Every row gives one point. The points of each table are mixes of a few directions, plus a little noise. Count the directions of each table, and those that both share. Where both have some left over, give the other angles between the two spaces (their principal angles), to ten degrees, smallest first.
In the rows, zero is written as 128.

First (6 x 2)
[[114  64]
 [139 177]
 [116  77]
 [141 189]
 [116  80]
 [140 185]]
Second (4 x 2)
[[160 136]
 [186 146]
 [ 43  99]
 [124 125]]
Directions: first 1, second 1, shared 0; angles 60

First (7 x 4)
[[122  60 155 171]
 [133 162 119 104]
 [104 109  98 161]
 [101 136  81 148]
 [ 93  89  92 181]
 [162 143 175  88]
 [180 198 175  41]]
Second (8 x 4)
[[138 127 150  81]
 [194 142 215 206]
 [115  65 143 140]
 [117  89 133 157]
 [114 225  54  78]
 [105 134  90 108]
 [113 126 104 163]
 [124 117 134  89]]
Directions: first 2, second 3, shared 2

First (6 x 6)
[[107 142 124  89 113 131]
 [109 140 124  94 114 130]
 [140 119 131 148 135 125]
 [ 59 168 109   7  80 135]
 [172 102 137 206 158 125]
 [179  97 143 223 164 122]]
Second (9 x 6)
[[183  84  93 112 144 153]
 [118 132 156 149  55  61]
 [101 149 154 139 112 105]
 [122 143 195 117 224 176]
 [116 143 160 121 187 161]
 [ 38 190  28 140  73 126]
 [173  90 123 127 101 108]
 [162 104 145 119 158 144]
 [138 117  97 129  98 117]]
Directions: first 1, second 3, shared 0; angles 60

First (10 x 8)
[[136 113 123 129 142 118 123 126]
 [182  57 127 141 214 106 114  91]
 [116 149 129 120  91 153 140 133]
 [163   7 137 133 182  95 115 124]
 [127  76 170 123 125 166 152 112]
 [ 97 238 126 123 107 105 146 119]
 [118 147 126 137 140 107 106 146]
 [126 173  89 110  61 158 147 132]
 [120 155 127 143 128 163 101 147]
 [ 95 167 128 123  92 109 136 149]]
Second (9 x 8)
[[131 122 140 126 132 138 138 115]
 [ 94 144 202 116 125 119 184  92]
 [ 87 156 173 120 116  96 160 122]
 [141 109 149 125 140 157 146  99]
 [ 91 168 105 130 104  68 105 177]
 [111 156  78 136 109  80  85 187]
 [185  71 137 128 159 209 143  71]
 [146 115 112 131 134 143 117 129]
 [165 110  56 140 132 140  74 161]]
Directions: first 5, second 2, shared 2

First (7 x 9)
[[130 128 128 130 128 124 127 131 128]
 [121 119 132 104 141 149 130 107 134]
 [130 133 123 142 123 118 125 142 123]
 [112 108 144  62 167 186 137  64 145]
 [159 162  99 249  59  21 113 247 100]
 [138 141 117 174 103  87 120 171 117]
 [105 103 151  35 181 210 141  37 151]]
Second (7 x 9)
[[113 166 139 181  86 117 147  84 131]
 [145 197 194 154  69 142 142  43 166]
 [108  59 145  83 189 127 137 174 161]
 [ 85 105  94 181 133  95 150 145 104]
 [145 167 175 127  96 144 133  80 158]
 [153 112  26 108 146 127  82 194  43]
 [148  88 123  59 174 147 105 174 134]]
Directions: first 1, second 3, shared 0; angles 50

First (9 x 11)
[[121 119 105 165 108 145 126 145 109 120 122]
 [115 157 103 202 125  99 148 144 124 171 142]
 [125 149 138 110 138 109 124  95 140 159 135]
 [157 142 143  57  87 135 137  79 162 101 140]
 [141 134 106  56 115 182  98 122 115  70 112]
 [116  82 160 165 109 114 136 109 131 152 127]
 [126  92 154  93 102 147 110  82 131 120 117]
 [130 138 118 181 142 105 157 178 129 134 140]
 [120 140 127 123 225 115 117 200 111 126 119]]
Second (8 x 11)
[[154  63 161 110  72 154 149 128 144  65 126]
 [140 142 113 125 116 136 135 138 130 109 133]
 [105  68 184 132 150 111 113  94 127 165 114]
 [117  85 165 130 135 121 120 108 129 144 119]
 [118 117 142 131 142 121 120 118 127 147 124]
 [110 117 146 136 154 113 115 113 123 163 122]
 [133 249  38 137 149 125 129 166 116 138 146]
 [150 181  78 123 106 143 143 157 129  91 141]]
Directions: first 5, second 2, shared 2

First (9 x 12)
[[171 157 116 171 127 189   7 192 139 104 172 117]
 [ 69 121 155 117 116  74 213  84 146 161  70 149]
 [137 150 127 157 123 158  70 162 144 120 139 129]
 [151  80 106  59 151 109 205  81  72 120 154 107]
 [163 129 113 131 136 161  78 154 118 109 166 113]
 [ 77 128 150 128 115  87 185  95 151 159  77 149]
 [137 156 127 166 122 157  62 166 150 121 138 131]
 [160 128 115 130 134 154  88 148 117 112 161 117]
 [ 81  99 143  90 127  69 239  64 119 155  82 137]]
Second (10 x 12)
[[136 106 124 105 167 175  63 174 146  81 144 150]
 [ 61 103 102 145 105 189 121 126  77 134 142 112]
 [ 93 127 138 141  95 122 136  81 106 116 133 127]
 [181 151 126 133 128 118  98 135 129 118 153 118]
 [200 116 158 131 141 125 125 147 187  95 125 121]
 [ 47  74 114 223 107 163 208  50 154 128 167 133]
 [167  83 190 125 104 155 110 127 172  47 113 111]
 [114 157 102  97 182  96 104 144 132 146 133 181]
 [143 172 119  66 130  94 115 172  78 179  83 115]
 [136 188 107 113 122  44 201 124  98 233  87 114]]
Directions: first 2, second 6, shared 1; angles 80

First (9 x 18)
[[126 109 144 102 106 144 199  61 124 103 157 148 194  97 132 126 159 132]
 [153  60 114 144 114 148 164 121 147  33 164 127 192 126 124  84 159 116]
 [158 154 128 147 136 170  30 186  58 187  28 115 146 179 107 157  84 114]
 [121 147 132 111 133 113 134 102 121 189 175 120  84  76 113 139 101 165]
 [131  94 108 137 132  96 188 110 155  59 207 149 123 111 152 106 169 116]
 [117 142  90 144 133 113 127 132 136 140 123 113 130  97 117 145 117 142]
 [144 177 154 118 140 136  74 144  44 210  83 162 100 173 137 173 106 113]
 [137  95 194 104 118 141 132 126 163  97 168 124  87 160 136  76 134 128]
 [ 66 170  88 146 140  94 103 172 207 130  50  92 100 136 137 152 124 130]]
Second (9 x 18)
[[117 126 152  99 104 160 154 110 155 115 142 128 129 103 113 118 113 135]
 [110 127 178  71  77 208 177 109 178  80 128 150 139 109 109 116 105 116]
 [116 127 158  93  97 173 159 112 160 104 135 137 133 109 114 119 113 127]
 [118 125 144 105 113 143 149 103 152 133 156 116 122  89 110 115 114 151]
 [106 129 199  50  54 249 193 112 192  47 111 171 151 121 109 116  99  93]
 [149 129  70 196 190  36  69 153  68 182 124 105 116 155 152 144 156 138]
 [138 127  92 167 166  65  98 132  97 174 143 102 114 125 135 132 142 151]
 [144 130  87 175 169  66  86 149  85 162 121 114 121 152 146 140 148 131]
 [153 134  73 195 183  56  67 173  62 154  93 128 128 189 163 152 162 107]]
Directions: first 6, second 2, shared 1; angles 40

First (9 x 20)
[[124 159 163 116 127 156 118 149  92 149 133 156 165 120 140 146  87 133
  116 121]
 [115 109 129  81  97  97 158 120 123 101 111 111 121 104 124 151 148 126
  129 131]
 [129 136 119 145 127 109 125 106 158 127 125 119 114 151 133 110 113 124
  139 119]
 [144 139 139 188 184 203  75 150 109 177 157 164 147 147 129 106  98 130
  116 141]
 [112  96 133  72 101 107 156 123 111 101 111 113 123  94 120 158 153 125
  125 142]
 [138 109 117 113 134 152 144 184  85 116 138 135 142  86 109 150 204 138
  111 140]
 [135 128 140 161 165 181  91 137 112 161 146 152 140 138 129 117 103 128
  119 143]
 [100  94 160  84 115 125 121  76 122 129 110 122 120 122 134 147  71 112
  130 154]
 [154 182  52 193 102  22 164 107 241  91 121  81  79 190 134  66 174 135
  167  61]]
Second (11 x 20)
[[134  93 141 103 133 140 108 107  98 167 126 102 157 131 158  93 154 111
  134  66]
 [117  74 136  81 220 200 142 118  35 169 167 136 124 118 192 135  75  69
  129 134]
 [132 129 119 119 117 142 127 168 156 135 120  94  97 170 124  98 152 122
  109  54]
 [106 152 138 137  83 110 117  81 144  91 106 167 146  67  90 182  97 180
  140 233]
 [144 119 154 151 121 103 115 142 131 133 125 139 143 147 104 130 139 120
  113 142]
 [117 157 114 133  94 121 130 121 164 101 112 127 116 110 105 142 126 164
  134 145]
 [131 139 138 137  86 113 114 153 170 115 107 119 118 151  89 122 147 147
  110 111]
 [141 142 143 160  96  87 115 136 157 117 116 137 141 141  94 131 146 142
  118 147]
 [120 128 124 109 105 143 121 134 148 130 113 104 115 135 124 112 137 141
  125  82]
 [142 153 115 160  99  81 126 114 155 117 120 125 149 125 122 112 165 150
  145 118]
 [127 127  82 122 249 170 193 133  51 137 192 154 101 115 202 155  67  70
  152 167]]
Directions: first 4, second 5, shared 1; angles 60, 90, 90

First (11 x 24)
[[142 130  92 148 109 120 119 108 158 151 153 123  88 126 126 120 158 117
  127 132 106 108 141 125]
 [109 124 182 101 161 141 142 153  86  93  91 136 190 130 132 141  83 146
  130 123 164 156 107 133]
 [165 133  29 180  72 104 104  81 206 192 194 112  13 122 120 107 208  92
  126 139  66  76 163 119]
 [131 128 115 135 122 124 126 124 136 138 139 126 115 129 126 126 138 123
  128 130 120 122 130 127]
 [109 127 171 105 150 138 140 146  94 100 100 133 177 129 133 137  93 142
  128 122 156 150 113 130]
 [111 126 171 105 152 139 139 148  93  99  99 136 178 129 131 137  92 144
  131 122 155 151 112 135]
 [110 129 173 104 153 136 141 148  93  98  98 135 180 129 132 137  93 143
  131 123 158 151 111 133]
 [138 129  99 143 109 122 119 115 151 147 149 128  93 128 124 122 152 116
  128 134 106 113 139 125]
 [ 98 124 206  85 173 148 149 166  65  77  76 138 217 131 134 145  63 157
  128 118 178 172  99 136]
 [169 135  22 186  68 104  98  79 208 196 200 114   7 121 118 105 215  92
  126 142  61  71 168 118]
 [120 124 146 117 139 134 132 135 112 115 116 131 150 128 133 134 115 135
  126 124 140 138 119 129]]
Second (8 x 24)
[[124 139 149 113 104 107 140 130  97 140 147 111 128 129 110 121 146 150
  125 123 125 130 144 129]
 [162 176  93 103 164 182  71  78 109 126  87 104 139 194 152  95  51 119
  111 108  78 100 183 110]
 [ 88 109 174 132  63  69 172 174 126 128 168 143 123  78 111 120 212 168
  128 123 161 152 104 152]
 [107  93 128 157 124 118 144 158 176 112 129 164 123  88 140 142 158 117
  136 138 158 142  80 142]
 [166 158  97 111 175 173  90  81 106 136 100 100 134 182 134 127  55 106
  124 127  90 105 168 105]
 [154 163  86 117 167 186  70  89 140 112  77 126 139 181 168  94  57 111
  111 109  88 104 163 116]
 [105 110 154 136  95  92 158 157 131 129 153 139 125  94 115 133 179 146
  133 132 152 144 106 141]
 [118  77 145 155 133  96 178 156 139 141 163 137 115  78  94 191 165 108
  156 166 169 148  76 129]]
Directions: first 1, second 3, shared 0; angles 90

First (8 x 32)
[[141 127 113 137 128  66 131  95 169 122 130 151 104 126 159  96 114 153
  134  94  82 156  78  93  92 117 125 119 133 122 161 106]
 [132 124 100 147 131 208 134 150 116 112 176 141 137 138 135 152 149  62
  112 155 182 111 160 111 109 159 134 133 124 121 134 126]
 [138 128 113 130  88 158  89 148 153 155 131  96 150 141 144 158 158 115
  140 159 140 103 135 124 149 128 111 125 127 122 152  99]
 [121 137 165 110 141 154 125 130 105 105 147 110 132 136 142 185 106 112
  153 157 153 145 177 133 165 140 109 111 134 109 136 187]
 [105 114 133 130 142  71 128 129 125 116  93 135 114 120  91  95 125 152
  105 102 105 126 108 154 125 118 142 139 120 150  99 146]
 [120 114 105 139  95 142  85 162 148 142 115 101 146 140 113 141 168 109
  112 152 145  91 132 144 143 130 125 138 119 138 129 111]
 [152 168 165 107 134 139 190 103  67 140 114 162 127 113 117  87  98 146
  105 116 146 166 132 178 124 128 182 145 157  98  90 114]
 [115 112 129 124 164  86 140 108 142 132 118 127 113 111 125 109 106 176
  164  91  71 126 102  88 117 106  96 114 110 164 123 137]]
Second (9 x 32)
[[135 117  91 149 124 138 122 129 156 125 151 140 124 132 144 121 144 108
  124 123 125 119 110  92  96 135 122 127 121 133 150 103]
 [120 141 171 104 132 117 135 127  95 132 100 113 133 123 109 136 109 152
  132 133 131 139 149 171 166 119 135 129 136 122 102 158]
 [136 113  81 155 123 140 120 130 165 124 158 144 122 133 149 120 148 102
  123 122 124 116 105  81  86 137 120 126 119 134 157  95]
 [121 141 170 104 132 117 135 127  95 132 101 114 133 123 109 135 110 151
  132 133 131 138 148 169 165 120 135 129 136 123 102 157]
 [132 122 108 139 126 133 125 129 144 126 141 135 126 130 137 124 137 117
  126 125 126 123 118 108 110 132 125 127 124 131 140 114]
 [138 110  71 160 122 143 119 130 172 123 164 147 121 135 154 118 152  97
  122 121 124 114 101  72  78 139 119 126 117 135 163  88]
 [135 117  91 149 124 138 122 129 156 125 151 140 124 132 145 121 144 108
  124 123 125 119 110  92  96 135 122 127 121 133 150 103]
 [129 126 120 133 127 130 127 128 134 127 133 131 127 129 132 127 131 124
  127 127 127 126 124 120 121 130 127 128 126 129 133 122]
 [106 165 249  60 141  97 148 124  34 139  51  87 143 114  74 149  76 194
  141 143 137 158 186 247 234 104 148 132 151 112  54 212]]
Directions: first 6, second 1, shared 1
